Each row is a point. To make a cloud, some directions were put in groups of two or more. Within a group, all points are equally far from the middle, so they leave a hole (a ring in 2 directions, a hollow ball in 3). The other directions are filled evenly. Then the cloud was stretched, turned, moved and blurred a little. How many holes are there, and how many directions does each take, smallest first?

Cloud:
[[-2.4 -2.3]
 [-1.7 -3.0]
 [ 2.8  0.8]
 [ 2.8  0.0]
 [-2.9 -1.6]
 [-3.2  3.5]
 [-1.4 -3.1]
 [-2.5  4.4]
 [ 1.2  4.0]
 [-2.8  4.0]
 [-3.6  0.9]
 [-1.9  4.8]
 [-0.2 -3.5]
 [ 1.8  3.3]]
Holes: 1 (2)

Cloud:
[[-4.3 -2.0  2.3]
 [ 4.8  0.9 -3.2]
 [ 2.1 -5.2 -2.7]
 [ 0.0  0.0  5.5]
 [ 2.0 -3.7 -5.1]
 [-0.9 -3.7  0.3]
 [ 1.9  0.9  3.9]
 [-0.7 -3.4  1.9]
 [-0.6 -2.9 -3.0]
 [-1.3  1.0 -2.4]
 [ 3.5  1.5 -2.5]
 [ 0.2  3.3  0.2]
 [-0.3 -1.3  5.0]
 [ 1.7 -1.6 -5.2]
 [ 1.2 -1.3 -4.8]
 [-1.5 -3.0 -1.4]
 [-2.9  1.7 -1.2]
 [ 3.9  0.3 -4.9]
 [ 1.8  2.3 -1.3]
 [ 3.9  1.4 -3.0]]
Holes: 1 (2)

Cloud, 20 rows:
[[ 4.2 -1.8 -3.1]
 [ 1.2 -5.2 -3.0]
 [-1.9  0.9  2.2]
 [ 0.5  2.3  0.6]
 [-2.5 -5.3 -0.3]
 [-4.1 -1.4 -3.4]
 [ 2.6  4.6  2.4]
 [ 2.4 -2.3 -1.2]
 [ 3.3  0.9 -2.4]
 [ 4.3  2.2 -3.5]
 [-3.3 -4.7 -2.8]
 [-2.2  0.2  1.5]
 [ 0.0 -1.1  1.8]
 [-1.6 -5.2  3.4]
 [-1.9  3.8  3.4]
 [ 2.7  4.6 -1.1]
 [ 0.2 -3.4 -1.8]
 [ 1.4  0.9  2.3]
 [-1.6 -4.0  3.1]
 [ 2.9  2.0 -2.1]]
Holes: 0

Cloud (30 x 4):
[[-1.3  2.2  0.4  4.5]
 [ 1.2 -0.2  5.1 -3.8]
 [-3.7  0.7 -3.1 -1.6]
 [-2.0 -2.0 -1.0  4.5]
 [ 1.1 -5.5  1.0 -2.0]
 [-2.8  1.2  2.3 -2.0]
 [-1.8 -1.4  0.8  4.9]
 [ 0.9  1.4  2.9 -4.2]
 [ 0.0  1.4  4.2 -3.4]
 [-2.4  3.1  0.8 -0.8]
 [-2.4 -2.1  3.9 -0.2]
 [ 0.4  2.1  1.6  4.0]
 [-2.5 -0.2 -5.1 -1.3]
 [-1.8 -2.4  2.8  3.7]
 [ 0.7 -5.4 -0.1  0.1]
 [ 2.5 -1.9  5.9  0.7]
 [-1.2 -3.0 -1.5 -5.4]
 [ 0.6 -1.5 -4.4  0.3]
 [-3.1  1.4 -3.0  2.8]
 [ 3.2 -3.5  3.0  0.1]
 [ 1.4 -0.9  0.6 -5.9]
 [-2.9 -1.6 -2.5 -4.1]
 [ 2.2 -3.3  3.2 -4.7]
 [ 1.0 -1.3  6.0  2.3]
 [ 1.5  0.3  2.4 -5.1]
 [ 2.5  0.1  2.5  3.1]
 [-1.9 -2.4 -1.0  4.2]
 [-1.1 -5.2  0.6 -1.1]
 [-2.0 -2.6  3.9  1.6]
 [ 0.0  0.8  4.9 -3.2]]
Holes: 2 (2, 2)

Cloud (47 x 6):
[[ 5.3 -3.9 -2.2  1.6  3.0 -2.0]
 [ 2.2  2.5  3.3  0.6 -2.0  3.4]
 [ 3.4 -2.7 -1.1  4.4  1.7 -1.7]
 [ 1.8 -1.0  0.5 -1.8 -6.5  3.6]
 [-0.2 -4.3  1.3  0.0  1.4 -3.6]
 [-0.4 -0.2  0.5 -3.9 -7.0 -2.7]
 [-2.3  0.9  1.4 -3.1 -1.6  3.1]
 [ 1.7 -5.8 -1.7  0.0  0.9 -3.2]
 [ 0.3 -3.2 -1.7 -0.5  1.0  1.6]
 [ 3.9 -3.9 -0.7  2.7  3.1 -4.2]
 [ 1.6  3.0 -3.4 -1.5 -2.1 -0.2]
 [ 2.6 -0.1  2.9  3.2  1.2  2.5]
 [ 3.6 -2.4  6.0  1.5 -0.9 -2.4]
 [-1.7  1.8  2.6 -5.5 -4.9  1.4]
 [ 6.4 -4.4  1.3 -0.1 -0.6 -2.4]
 [ 1.4  3.3 -2.2 -2.2 -3.3 -1.1]
 [ 3.1 -6.2 -2.2 -0.6  0.2 -3.7]
 [ 1.2 -2.0 -5.0 -1.0 -2.5  1.9]
 [-0.4  1.5 -2.1 -3.5 -5.6 -2.3]
 [ 0.2  3.4  0.1  0.5  3.2  0.4]
 [ 5.0 -2.5  0.3  1.8 -3.1 -3.2]
 [ 2.5 -2.5  2.3 -3.4 -3.0  1.7]
 [-0.3  2.0  5.7 -2.2  0.8 -2.8]
 [-0.4 -0.3  0.2 -4.1 -6.8 -2.9]
 [ 0.7 -2.1  2.4 -0.8 -5.5  3.7]
 [ 0.5  0.7 -4.7 -2.8 -3.6  1.5]
 [-3.4  0.7 -0.1 -3.6  0.3 -1.8]
 [ 0.5  2.6  5.0 -3.6  0.2 -1.0]
 [-1.6 -0.8 -2.9 -1.8 -3.2 -3.4]
 [ 4.0 -5.6  1.9 -2.1 -3.2 -2.5]
 [-0.4  0.3  3.2 -6.1 -3.7 -2.8]
 [ 4.6 -1.1  4.2  1.4 -0.9  1.4]
 [ 0.6 -0.9  2.7 -1.5  1.6  2.0]
 [ 3.1  2.5 -0.3 -2.8 -0.3 -2.8]
 [-0.1  1.3 -1.0 -5.5 -5.8  0.8]
 [ 2.5 -1.0 -4.6 -0.1 -3.5  2.0]
 [ 4.5 -5.3  1.8 -1.8 -1.9 -4.6]
 [ 0.7 -2.6 -1.9 -1.0  2.2  1.0]
 [ 0.3  2.5  4.7 -0.6 -4.5 -1.8]
 [-1.7  1.0  2.5 -3.9 -3.1  3.2]
 [ 2.1  1.9  3.8 -4.0 -0.5 -0.5]
 [ 1.2  1.0 -1.9  0.3 -1.2 -4.3]
 [-0.1  1.1  1.7 -1.7  3.5  0.6]
 [-2.5  1.7  3.8 -5.1 -2.6  0.2]
 [-0.6 -2.9  2.3  1.5 -4.1  2.1]
 [ 2.2 -5.4 -2.0 -1.6 -4.2 -3.1]
 [-0.7 -1.9  1.1 -0.9 -1.4  3.4]]
Holes: 3 (2, 2, 2)
